Each row is a point. The points of each table are mixes of a few directions, plus a little noise. Count the directions of each table, and those that both share. Where both have some left over, give the other angles between the two spaces (their principal angles), to ten degrees, smallest first.

First:
[[ 0.28  0.48]
 [ 0.02  0.03]
 [-0.06 -0.10]
 [-0.06 -0.11]
 [-0.52 -0.91]
 [ 0.35  0.61]]
Second (6 x 2):
[[ 0.44  0.78]
 [ 0.14  0.26]
 [-0.27 -0.46]
 [-0.34 -0.59]
 [-0.17 -0.31]
 [ 0.19  0.33]]
Directions: first 1, second 1, shared 1

First, 5 rows:
[[-0.34 -0.19  0.02  0.54]
 [ 0.41  0.43 -0.18 -0.63]
 [-0.43  0.12 -0.23  0.73]
 [ 0.14  0.31 -0.18 -0.20]
 [ 0.21 -0.67  0.56 -0.44]]
Second:
[[ 0.21 -0.22  0.15  0.25]
 [-0.05  0.35  0.36 -0.32]
 [ 0.36 -0.09  0.64  0.19]
 [ 0.31 -0.17  0.43  0.24]
 [-0.20  0.12 -0.26 -0.16]
 [-0.64  0.02 -1.32 -0.20]]
Directions: first 2, second 2, shared 0; angles 50, 60

First, 10 rows:
[[-0.05 -0.15  0.33  0.57 -0.38 -0.82  0.62 -0.47]
 [-0.48 -0.38  0.03  0.13 -0.04 -0.36  0.34 -0.57]
 [ 0.71  0.47  0.22  0.23 -0.23 -0.06 -0.07  0.54]
 [-0.21 -0.05 -0.34 -0.52  0.38  0.65 -0.46  0.17]
 [ 0.18  0.16 -0.03 -0.09  0.05  0.20 -0.17  0.24]
 [-0.14 -0.01 -0.34 -0.54  0.37  0.69 -0.49  0.24]
 [ 0.07  0.11 -0.16 -0.28  0.18  0.42 -0.32  0.28]
 [ 0.00 -0.08  0.25  0.41 -0.27 -0.58  0.43 -0.29]
 [ 0.93  0.62  0.33  0.37 -0.35 -0.17 -0.03  0.67]
 [-1.02 -0.71 -0.28 -0.29  0.29  0.02  0.16 -0.81]]
Second (10 x 8):
[[ 0.24  0.67  0.20 -0.45 -0.03  0.54  0.58  0.13]
 [-0.21 -1.27  0.17  0.11 -0.42 -0.25  0.31  0.42]
 [ 0.16  0.08 -0.01  0.09  0.15 -0.16 -0.32 -0.10]
 [-1.07  0.50 -0.47 -0.12 -0.20  0.61  0.53 -0.32]
 [ 0.48 -0.75  0.05  0.45  0.04 -0.53 -0.30  0.37]
 [-0.09 -1.13 -0.11  0.54 -0.16 -0.54 -0.21  0.29]
 [-0.21 -0.03  0.00 -0.06  0.03 -0.13 -0.31 -0.28]
 [ 0.44  0.89  0.16 -0.28  0.38  0.03 -0.50 -0.39]
 [ 0.18  0.36  0.29 -0.43  0.01  0.22  0.13 -0.08]
 [ 0.10  0.68 -0.26  0.13  0.20  0.23  0.08 -0.03]]
Directions: first 2, second 4, shared 0; angles 30, 70

First:
[[ 0.25 -0.18 -0.26 -1.26  1.08 -0.13  0.59 -0.09 -0.14 -0.38 -0.06]
 [ 0.09 -0.24  0.11  0.09  0.43  0.62  0.02 -0.21 -0.18  0.17  0.29]
 [-0.27  0.29 -0.14  0.09 -0.89  0.54  0.05 -0.67 -0.57  0.25 -0.05]
 [ 0.24  0.40  0.04  0.14 -0.58 -0.52 -0.31  0.17  0.07 -0.30 -0.26]
 [-0.25  0.10  0.14  0.10 -0.53  0.38  0.58 -0.11  0.41 -0.17  0.42]
 [ 0.32 -0.09  0.13  0.25  0.03 -0.38 -0.05  0.64  0.43 -0.44  0.26]
 [-0.41 -0.23 -0.17  0.85 -0.68 -0.39 -0.36  0.58  0.05  0.34  0.00]
 [ 0.07 -0.27 -0.08 -0.29  1.07 -0.12 -0.42 -0.11 -0.34  0.43 -0.42]
 [-0.76 -0.23  0.42  0.45  0.20  0.84  0.48 -0.35  0.68  0.63  0.38]
 [ 0.31  0.14 -0.07 -0.30  0.35 -0.52 -0.45  0.04 -0.22 -0.05 -0.49]
 [ 0.40  0.30 -0.11 -0.14 -0.50 -0.34 -0.12  0.11 -0.20 -0.48 -0.08]]
Second (8 x 11):
[[-0.27 -0.03 -0.37 -0.14 -0.29  0.61  0.20  0.17 -0.51  0.56  0.11]
 [ 0.40 -0.40 -0.32 -0.67 -0.04 -0.52 -1.08  0.28  0.13 -0.06 -0.33]
 [ 0.28  0.14  0.55  0.55  0.13 -0.21 -0.50  0.02  0.62 -0.13 -0.07]
 [ 0.09  0.24 -0.06 -0.66  0.11 -0.31 -0.29  0.20  0.32 -0.11  0.20]
 [-0.13 -0.15 -0.77 -1.05 -0.08  0.60  0.01  0.47 -0.65  0.61  0.28]
 [-0.58  0.11  0.42  0.77  0.05 -0.39  0.58 -0.57  0.38 -0.18 -0.14]
 [ 0.06 -0.25  0.28  0.55  0.47  0.20  0.52 -0.23 -0.06 -0.21  0.00]
 [ 0.14  0.33  0.26  0.66 -0.35  0.00  0.56 -0.33 -0.23 -0.48 -0.05]]
Directions: first 6, second 6, shared 3; angles 30, 40, 90

First (8 x 18):
[[-0.21 -0.48 -0.32 -0.34 -0.05 -0.61 -0.03 -0.22 -0.36 -0.47  0.74 -0.39
   0.23 -0.47  0.31 -0.09 -0.47  0.01]
 [-0.09 -0.21 -0.13 -0.13 -0.02 -0.27 -0.01 -0.09 -0.15 -0.20  0.32 -0.17
   0.10 -0.20  0.13 -0.03 -0.20  0.00]
 [-0.21 -0.46 -0.31 -0.30 -0.05 -0.59 -0.02 -0.20 -0.34 -0.45  0.71 -0.37
   0.21 -0.44  0.29 -0.09 -0.45  0.01]
 [-0.19 -0.43 -0.29 -0.29 -0.05 -0.55 -0.03 -0.19 -0.31 -0.41  0.67 -0.34
   0.20 -0.41  0.28 -0.07 -0.43  0.00]
 [ 0.31  0.71  0.46  0.45  0.07  0.89  0.03  0.31  0.51  0.68 -1.07  0.57
  -0.32  0.66 -0.44  0.13  0.67 -0.02]
 [-0.01 -0.03 -0.02 -0.01 -0.01 -0.04 -0.01 -0.01 -0.04 -0.02  0.05 -0.04
   0.01 -0.03  0.02  0.00 -0.02  0.01]
 [-0.02 -0.04 -0.03 -0.03  0.00 -0.05  0.01 -0.02 -0.03 -0.05  0.07 -0.03
   0.02 -0.04  0.02 -0.02 -0.05  0.00]
 [ 0.42  0.98  0.63  0.64  0.10  1.23  0.05  0.42  0.71  0.93 -1.49  0.79
  -0.45  0.93 -0.61  0.17  0.93 -0.03]]
Second (11 x 18):
[[-0.01  0.39  0.61  0.34  0.16 -0.07  0.42  0.71 -0.27  0.59  0.40  0.03
   0.26  0.30 -1.12 -0.11  0.14 -1.09]
 [ 0.08 -0.49 -0.56 -0.15 -0.52 -0.25 -0.30 -0.12 -0.39 -0.30  0.41 -0.31
   0.12 -0.42  0.38 -0.23 -0.25  0.04]
 [ 0.37 -0.59  0.38 -0.71  1.12 -0.57 -0.08 -0.38  1.19  0.25  0.01 -1.48
  -1.33  0.34  0.71  0.78 -0.84  1.49]
 [ 0.19 -0.15  0.43 -0.10  0.42 -0.42  0.18  0.36  0.15  0.47  0.51 -0.77
  -0.34  0.22 -0.44  0.16 -0.36 -0.21]
 [-0.06  0.17  0.10 -0.05  0.29  0.23  0.01 -0.27  0.41 -0.09 -0.52  0.24
  -0.20  0.16  0.29  0.22  0.12  0.51]
 [-0.17  0.10 -0.43  0.13 -0.50  0.32 -0.16 -0.23 -0.31 -0.40 -0.30  0.67
   0.41 -0.25  0.28 -0.24  0.32 -0.02]
 [ 0.10 -0.20 -0.03  0.06 -0.28 -0.34  0.03  0.40 -0.48  0.19  0.71 -0.39
   0.20 -0.14 -0.45 -0.24 -0.19 -0.69]
 [-0.09  0.31  0.16  0.22 -0.03  0.18  0.15  0.18 -0.13  0.10 -0.09  0.38
   0.24  0.10 -0.37 -0.08  0.25 -0.41]
 [-0.08  0.14 -0.02  0.01  0.06  0.22 -0.02 -0.19  0.17 -0.13 -0.37  0.31
  -0.01  0.05  0.20  0.07  0.16  0.27]
 [-0.13  0.01 -0.45  0.07 -0.48  0.25 -0.20 -0.25 -0.27 -0.41 -0.23  0.52
   0.34 -0.28  0.35 -0.22  0.23  0.06]
 [-0.20  0.32 -0.18  0.18 -0.24  0.45 -0.04 -0.21 -0.08 -0.29 -0.53  0.81
   0.32 -0.06  0.17 -0.11  0.43  0.04]]
Directions: first 1, second 3, shared 0; angles 30

First, 10 rows:
[[-0.24  1.09  0.56  0.24  0.31  0.05  0.28 -0.26 -0.44 -0.80  0.20  0.33
   1.06 -0.89  0.43  0.76  0.56 -0.95  0.04 -0.31 -1.52 -0.74  0.21 -0.30]
 [ 0.30 -0.80 -0.14 -0.21  0.12  0.18 -0.52  0.27  0.40  0.49 -0.05  0.18
  -0.67  0.21 -0.39 -0.32 -0.39  0.49 -0.03 -0.25  0.91  0.47  0.03 -0.29]
 [ 0.05 -0.29 -0.08 -0.03 -0.14 -0.11  0.02  0.08  0.15  0.18 -0.04 -0.02
  -0.18  0.32 -0.01 -0.38 -0.05  0.26  0.01  0.09  0.39  0.34  0.06  0.24]
 [-0.21  0.85  0.45  0.20  0.20 -0.02  0.28 -0.21 -0.33 -0.63  0.15  0.26
   0.86 -0.64  0.38  0.50  0.47 -0.72  0.04 -0.22 -1.18 -0.51  0.20 -0.14]
 [-0.32  0.79 -0.12  0.15 -0.13 -0.07  0.46 -0.32 -0.50 -0.38 -0.02 -0.50
   0.42 -0.20  0.19  0.59  0.16 -0.42 -0.02  0.44 -0.81 -0.75 -0.33  0.17]
 [ 0.27 -0.86 -0.31 -0.23 -0.02  0.13 -0.45  0.24  0.37  0.58 -0.11 -0.05
  -0.82  0.41 -0.42 -0.37 -0.48  0.62 -0.04 -0.03  1.07  0.47 -0.12 -0.13]
 [ 0.10 -0.44 -0.32 -0.13 -0.11  0.03 -0.16  0.08  0.15  0.36 -0.10 -0.24
  -0.53  0.34 -0.26 -0.18 -0.32  0.40 -0.04  0.17  0.64  0.18 -0.20  0.04]
 [ 0.11 -0.44 -0.20 -0.10 -0.08  0.02 -0.15  0.11  0.18  0.31 -0.07 -0.09
  -0.42  0.30 -0.19 -0.25 -0.24  0.35 -0.02  0.08  0.58  0.27 -0.08  0.05]
 [ 0.08 -0.49  0.00  0.00 -0.26 -0.27  0.11  0.17  0.31  0.25 -0.03  0.14
  -0.17  0.58  0.11 -0.84  0.06  0.41  0.06  0.06  0.63  0.77  0.28  0.54]
 [-0.14  0.57  0.16  0.10  0.13  0.06  0.14 -0.17 -0.28 -0.36  0.07 -0.01
   0.44 -0.43  0.14  0.50  0.19 -0.44  0.00 -0.04 -0.73 -0.51 -0.05 -0.18]]
Second (10 x 24):
[[-0.30  0.33  0.22 -0.09 -0.23  0.04  0.25 -0.12 -0.35 -0.11 -0.27 -0.39
   0.27  0.32 -0.10  0.31 -0.25 -0.22 -0.40  0.15 -0.19  0.26 -0.01  0.32]
 [ 0.12 -0.24  0.02 -0.18  0.04  0.00 -0.03  0.16  0.08  0.00 -0.02  0.34
  -0.26  0.04  0.00  0.12 -0.09  0.10  0.14 -0.35  0.11  0.04  0.10 -0.23]
 [-0.24 -0.34  0.09  0.30  0.82  0.38 -0.32  0.15  0.25 -0.09  0.47  0.15
   0.08 -0.47 -0.22 -0.19  0.08  0.30  0.20  0.11 -0.07 -0.38 -0.03 -0.11]
 [-0.48  0.25  0.18  0.30  0.00  0.42 -0.23 -0.15 -0.03 -0.25  0.06 -0.49
   0.39  0.20 -0.09 -0.04 -0.22  0.08 -0.26  0.35 -0.21  0.25  0.01  0.32]
 [-0.39 -0.35 -0.54  0.12 -0.81  0.18 -1.05 -0.56  0.83  0.66 -0.26 -0.18
  -0.79  0.39 -0.40 -0.47 -0.92  0.86  0.23  0.49  0.31  0.14 -0.16  0.12]
 [ 0.51  0.41 -0.02 -0.49 -0.96 -0.52  0.58  0.02 -0.43 -0.06 -0.57  0.03
  -0.08  0.61  0.45  0.37  0.06 -0.52 -0.22 -0.46  0.10  0.57  0.17 -0.03]
 [ 0.28 -0.54 -0.34 -0.28 -0.23 -0.22 -0.31  0.01  0.45  0.47 -0.12  0.56
  -0.81 -0.02 -0.12 -0.11 -0.26  0.39  0.42 -0.29  0.37 -0.16 -0.01 -0.37]
 [-0.26  0.08  0.34 -0.28  0.47 -0.18  0.65  0.08 -0.55  0.05 -0.17 -0.09
   0.23 -0.19 -0.38  0.53 -0.07 -0.36 -0.36  0.07 -0.24 -0.34 -0.14  0.21]
 [ 0.92 -0.24  0.22  0.34  1.34  0.13  0.27  0.89 -0.02 -0.81  1.04  0.87
   0.49 -0.92  0.81 -0.30  1.51 -0.31  0.61 -0.84  0.00 -0.36  0.35 -0.79]
 [-0.15  0.64 -0.16  0.27 -0.44 -0.22  0.18 -0.46 -0.23  0.14 -0.16 -0.80
   0.48  0.04  0.05 -0.23  0.17 -0.32 -0.36  0.79 -0.18 -0.02 -0.27  0.56]]
Directions: first 3, second 5, shared 0; angles 30, 40, 60

First (8 x 32):
[[-0.21  0.31 -0.67  0.77  0.00 -0.22  0.14 -0.06 -0.23 -0.10  0.34 -0.11
  -0.03  0.38  0.49  0.21 -0.47  0.32 -0.76 -0.93  0.02 -0.46 -0.52  0.07
   0.26  0.08  0.34  0.08 -0.41 -0.25  0.63  0.06]
 [-0.73  0.65  0.37  0.51  0.52 -0.24 -0.18  0.10 -0.49 -0.43 -0.34 -0.41
  -0.20  0.47  1.04  0.39 -0.20  0.72 -0.42 -0.43  0.62 -0.23 -0.08  0.13
  -0.15  0.08  0.67 -0.28 -0.34 -0.01  0.42  0.44]
 [-0.73  0.55  0.26  0.78 -0.39 -0.04 -0.26  0.09 -0.27  0.23 -0.12 -0.48
   0.03 -0.09  0.55 -0.06 -0.39  0.01 -0.53 -0.17  0.33  0.22 -0.13  0.14
   0.15 -0.10  0.10  0.09 -0.38 -0.08 -0.17  0.03]
 [-0.38  0.09 -0.19  0.50  0.23 -0.08 -0.39 -0.05 -0.34  0.25  0.29 -0.11
  -0.65 -0.12  0.57  0.04 -0.28  0.16 -0.27 -0.46  0.52  0.25 -0.26  0.23
  -0.32  0.15 -0.08 -0.06 -0.06  0.03  0.23  0.04]
 [ 0.28 -0.22 -0.21 -0.23 -0.11  0.30  0.30 -0.02  0.58  0.11  0.35  0.34
   0.02 -0.09 -0.77 -0.01  0.11 -0.05  0.36  0.29 -0.12 -0.05  0.23 -0.02
  -0.11  0.14 -0.39  0.02  0.59  0.25 -0.19 -0.24]
 [ 0.23 -0.71 -0.02 -1.07 -0.19  0.42  0.07  0.21  0.41  0.42 -0.22  0.24
   0.05  0.01 -0.48  0.26  0.39 -0.31  0.79  0.57 -0.80 -0.09  0.55 -0.94
   0.16 -0.16  0.39  0.00  0.03  0.36 -0.39 -0.16]
 [ 1.41 -0.56  0.40 -0.83  0.30 -0.58 -0.09 -0.39 -0.37 -0.56 -0.28  0.32
   0.42 -0.67 -0.57 -1.04  0.64 -0.85  0.39  0.60 -0.13  0.62 -0.33  0.79
  -0.16 -0.18 -1.02  0.16  0.22 -0.62 -0.16  0.01]
 [ 0.14 -0.13  0.05 -0.43 -0.32  0.44  0.45  0.13  0.73  0.05  0.00  0.22
   0.38  0.14 -0.81  0.21  0.20  0.00  0.44  0.53 -0.43 -0.28  0.51 -0.41
   0.17  0.01  0.02 -0.01  0.41  0.34 -0.38 -0.18]]
Second:
[[ 0.29 -0.42  0.21 -0.56  0.40 -0.35 -0.43 -0.04 -0.64 -0.08 -0.42 -0.05
  -0.19 -0.16  0.51 -0.17  0.29 -0.26  0.19  0.03 -0.08  0.28 -0.17 -0.10
  -0.10 -0.17  0.18 -0.05 -0.41 -0.27  0.13  0.20]
 [ 0.46 -0.59  0.33 -0.87  0.59 -0.53 -0.65 -0.08 -0.95 -0.11 -0.64 -0.07
  -0.29 -0.23  0.76 -0.27  0.44 -0.39  0.29  0.02 -0.13  0.41 -0.24 -0.12
  -0.16 -0.27  0.28 -0.07 -0.63 -0.38  0.20  0.34]
 [-0.98  1.34 -0.69  1.90 -1.32  1.13  1.41  0.16  2.07  0.22  1.35  0.13
   0.63  0.52 -1.65  0.59 -0.92  0.84 -0.63 -0.01  0.30 -0.89  0.55  0.30
   0.33  0.61 -0.60  0.15  1.38  0.82 -0.45 -0.73]
 [ 0.18 -0.26  0.14 -0.33  0.22 -0.20 -0.25 -0.02 -0.38 -0.04 -0.24 -0.02
  -0.11 -0.11  0.30 -0.10  0.14 -0.17  0.12  0.01 -0.06  0.17 -0.10 -0.05
  -0.07 -0.11  0.09 -0.01 -0.24 -0.15  0.09  0.13]
 [ 0.01 -0.04  0.04 -0.05  0.04 -0.04 -0.02  0.00 -0.05 -0.01 -0.05 -0.01
  -0.02  0.00  0.05 -0.03  0.02 -0.02  0.02 -0.01  0.00  0.02  0.00  0.00
   0.01 -0.02  0.01  0.00 -0.04 -0.01  0.00  0.04]
 [ 0.19 -0.30  0.12 -0.40  0.28 -0.24 -0.29 -0.02 -0.43 -0.04 -0.30 -0.03
  -0.15 -0.12  0.33 -0.13  0.20 -0.17  0.14  0.00 -0.07  0.18 -0.13 -0.07
  -0.05 -0.12  0.13 -0.03 -0.29 -0.15  0.09  0.15]
 [-0.06  0.10 -0.05  0.10 -0.06  0.05  0.08  0.01  0.09  0.01  0.06  0.00
   0.05  0.01 -0.10  0.04 -0.04  0.06 -0.04  0.00  0.02 -0.04  0.02  0.01
   0.01  0.05 -0.02  0.01  0.08  0.06 -0.03 -0.02]
 [-0.11  0.17 -0.08  0.24 -0.18  0.15  0.18  0.02  0.28  0.04  0.18  0.01
   0.09  0.08 -0.22  0.09 -0.13  0.11 -0.09  0.00  0.05 -0.12  0.08  0.03
   0.04  0.07 -0.08  0.03  0.21  0.13 -0.06 -0.09]]
Directions: first 6, second 1, shared 1
